Every row gives one point. A path goes straight from each point to the next, and from the last back to the first. The post is the endless flat space through its rows: a point in 2 columns, a line in 3, a plane in 4, and so on, so that a path can go around it. Count how often the path circles the post. Going back the other way cancels.

Post, one row:
[[ 0.36 -0.23]]
Path:
[[-0.16 -0.56]
 [ 0.42 -0.58]
 [ 0.50 -0.59]
 [ 0.09 -0.39]
 [-0.19  0.08]
 [ 0.22  0.32]
 [ 0.63 -0.05]
 [ 0.97 -0.24]
 [ 0.50  0.37]
 [ 0.10  0.19]
 [-0.04 -0.21]
 [ 0.31 -0.62]
 [ 0.55 -0.66]
 [ 0.94  0.05]
 [ 0.63  0.18]
 [ 0.55 -0.20]
 [ 0.60 -0.71]
 [ 0.61 -0.50]
 [ 1.00 -0.06]
 [ 0.40  0.06]
 [ 0.00  0.03]
 [ 0.18 -0.35]
 [ 0.16 -0.65]
 [-0.07 -0.23]
 [ 0.08  0.27]
 [ 0.44  0.10]
 [ 0.52 -0.16]
 [ 0.56 -0.69]
 [ 0.17 -0.96]
 [-0.18 -0.35]
 [-0.02  0.40]
 [ 0.16  0.26]
 [ 0.06 -0.16]]
Times around: 0
